Rows are points. The window is the flat piece filled in between its corners: a triangle in 3 columns, a solid with four corners in 4, and so on. A path goes straight from each point to the next, and from the last back to the first. List the points from which the path goes on through the window.

Window, 4 rows:
[[  2  -9 -18 -22]
 [-51  -1 -16   1]
 [-51 -47  -8 -54]
 [ 35  39 111  81]]
Path:
(1): [-28   9 -25 -71]
(2): [-27 -68 -28   2]
(3): [-43 -60 -14 -26]
(4): [-49 -13   4 -61]
(5): [-56  19  20 -22]
(6): [-44 -35 -12  17]
(7): [ 18 -50 -24  24]
(8): [-28  44  20 -47]
(9): [13 64 91 21]
(10): [28 17 92 85]
(11): [-20  -5  52  57]
(12): [-11  61  51  -1]
Through the window after points: 3, 7, 9

Window, 6 rows:
[[  -8  -15   24   29   -2  -15]
 [-100  121  -30   55   30  -61]
 [  59   19   21  -16  -11  -18]
 [  22  -15   41    0   61    9]
 [ 115  -11  -55   19  -12   -1]
 [ -12  -38   11  -54   29  -29]]
Path:
(1): [ 13 -14  28  17  23 -52]
(2): [ 23 -19  29   7  51 -32]
(3): [15 -2 35 -6 50 33]
(4): [-40  69 -29  31  12 -17]
(5): [ -19   72  -12   50   38 -111]
(6): [ 45  16  19   8  33 -97]
(7): [ -5  20   5 -11 -25  45]
(8): [-12 -16  10  -2   4   9]
Through the window after points: 2, 4, 6, 8

Window:
[[  63  -32  -69   82   19  -20]
 [ 104   74  -27  -31   38  -12]
 [  10   45   56   20   91   51]
 [ -65  -81  -49  -68 -106   -4]
 [  62  -20   26   -8    3   28]
 [  -5    1   -1    8  -72    8]]
Path:
(1): [-16  20 -61   5 -67  72]
(2): [ 24  14 -15  -9  27  75]
(3): [ 16 -12  29  11  28 -31]
(4): [ 27  16  34  28  45 -56]
(5): [ 58  28 -10  28  32  41]
(6): [ 30 -18 -78  -8 -13  69]
(7): [  1 -23  30 -36  -3 -55]
(8): [  3  -4 -15 -21 -34 -27]
Through the window after points: none

Window (8 x 8):
[[  18  -54   64   62  -26   68   48   62]
 [   2   19   -8   37   50   79   29   48]
 [ -44  -21   31    6  -32   66   87   61]
 [ -51  -27    5   68  -41   -2   11   25]
 [ -16   43   38   15  -94   31  -23  -36]
 [ -39  -72   46  -42   37  -77  -86  -55]
 [  63  -29 -110  -74   34  -47  -70  -55]
 [  41   17   22   39   42   11   96   29]]
Path:
(1): [-24  12  71  30 -23  -1  -6  53]
(2): [-32  -3  35  45 -29  63  58 -20]
(3): [-24 -52  -3  22  -9   7  22 -53]
(4): [ 27  25  28   1 -36 -24 -37  91]
(5): [ 0 13 21 12 -8 31 39 59]
(6): [  7 -34 -16  60  -7  73  94 -45]
(7): [  1 -42 -46 -13  15  22 -12 -57]
(8): [ 37   0 -53 -36  -7 -40 -70  45]
(9): [  0   1 -10 -18  -4 -18   8  49]
(10): [-23 -10  -1  30  13  59  41 -68]
(11): [  4 -29  -1  46  33  50  84 -26]
(12): [  7  33  40  15 -18 -31  11  89]
Through the window after points: 11

Window (9 x 9):
[[   0   -1   11   18   21   32  -82  -41  -12]
 [  49    4   60  -93  -11    9  -11   45  -79]
 [  39   62   42   34   17   10   77   -6  -61]
 [ -10  -38   10    5  -43   11   54  -25   23]
 [  19   17    6    8   56  -99    6   -4  -22]
 [ -90  -29   35   29  -36  -47 -102   19   21]
 [ -82  -35    7  -58    5    2  -52   42   -2]
 [  37  -66  -29  -40   12   33   10   74  -49]
 [ -53 -111   39   17    6   -2   33    8   28]]
Path:
(1): [-17 -42  15 -24  11  17 -15  40  10]
(2): [ -3  -5  20  -4  22   4 -25   4  28]
(3): [-25 -29   9  11 -24  -1 -25 -30 -47]
(4): [-93 -47  19   6 -15 -39 -70 -31 -33]
(5): [-34  -1  41  23 -32 -23 -73  76  57]
(6): [ 16 -25  17 -11  25  21   3  60  11]
(7): [  4 -58 -13 -25 -18  10   4 -11 -82]
(8): [ -22  -75   -3  -25   20   17   39   -7 -121]
(9): [ 32  -4  34 -16   3   7   0  46  55]
(10): [-29  14  42  25  21   6 -14  48  44]
(11): [-36 -22   6  20  -6 -21 -28 -14 -19]
(12): [-50 -44 -17 -17 -16 -20 -16 -30 -89]
Through the window after points: 2, 4, 6, 12

Window, 9 rows:
[[  41  -29  -81   29  -16  -29   12  -51   -4]
 [  18    3   -4  -25  -55   36   18  104   20]
 [ -30  -25  -57  -98   26   -4    6    5   26]
 [ -21   24  -42   35  -14    3   15  -46   38]
 [ -45   72   62  -27   10 -119   20  -28  -46]
 [  22   15   15    3  -19   29  -53    2  -37]
 [  93   49   15  -16   42  -78  -57   85  103]
 [ -19  -32   25  -53  -79   24   57  -15  -11]
 [  -2  -30  -48   -7  -51  -57  -14    1   47]]
Path:
(1): [  1  37 -35  -5 -43   9  34 -47  29]
(2): [  11   62  -34  -14 -121   37  -23  -63   45]
(3): [-19 -51  -7  -9  25 -27  55   6 -11]
(4): [-44 -34  48  17  46 -50  15  22  45]
(5): [ 37  67 -32 -51 -64 -30  -6 -31 -48]
(6): [ 33  18 -44  -8 -41  -3  10 -17   3]
(7): [-21 -31  28  47   5 -65   0   3  12]
(8): [-25 -10  10 -23  11  -1  21  55  40]
(9): [ 43  58   1 -46 -49 -44 -42  -1 -11]
(10): [  5  29 -26 -42 -75 -28  -3 -23  13]
(11): [15  2 23 70 26 -5  8 14  7]
(12): [ 11 -85  21  50  14 -11   1  -8   6]
(13): [ 31  25 -85 -45 -61  10   5  11  33]
(14): [  31   66   13 -102  -90  -26   19   -6   49]
(15): [-11 -12  -3  17   5  -3  -7  50 -21]
(16): [-20 -11 -29  19   7 -18  -6  -8  23]
Through the window after points: 2, 4, 14, 16

Window (11 x 11):
[[   2   24   42   10  -36   -1  -49  -28   21   18   40]
 [  29   17    6  -22   45   21   11   20  -21    0   27]
 [  94  -16  -35   24  -11   10   10   40    3 -121  -61]
 [   1   56   -3   58   -5   -6    4   25   20   63    0]
 [  43   -6   -9   20    1   51   19  -12  -22   11  -11]
 [ -28   57  -16   38  -26   18    6  -19   22   27   36]
 [  -6   15   11   54   16  -11  -19  -28   -8    7   31]
 [   4  -19   41    2  -15  -19   17    7  -44  -31   21]
 [ -33    9   29   27   -3   19  -27    8   25   -3    3]
 [   3   12  -26  -13   -1    6  -20  -14  -13   18  -12]
 [  15  -42   24  -33    7   -9    8  -34   21   -9   24]]
Path:
(1): [ 13  24  11  10   4  16   7 -23  -8   0 -16]
(2): [  1  19  18  18   7   2  -6 -23   2   8   2]
(3): [ -3  -9 -11  34  -3  -3 -15  -4   2  -4  49]
(4): [ -6   7  -5  46 -20   4  -5   3  17  24  25]
(5): [  3  54  22  18 -14  13  -3 -31  -3   2 -26]
(6): [ -8  50  27  25   4  -7  11 -44  18  24 -40]
(7): [  7  -6 -22  21  -7  19 -28  55  -3  14  45]
(8): [ 22  -5 -21  24  -6  27  -5   4  -8  21  16]
Through the window after points: 2, 6, 8
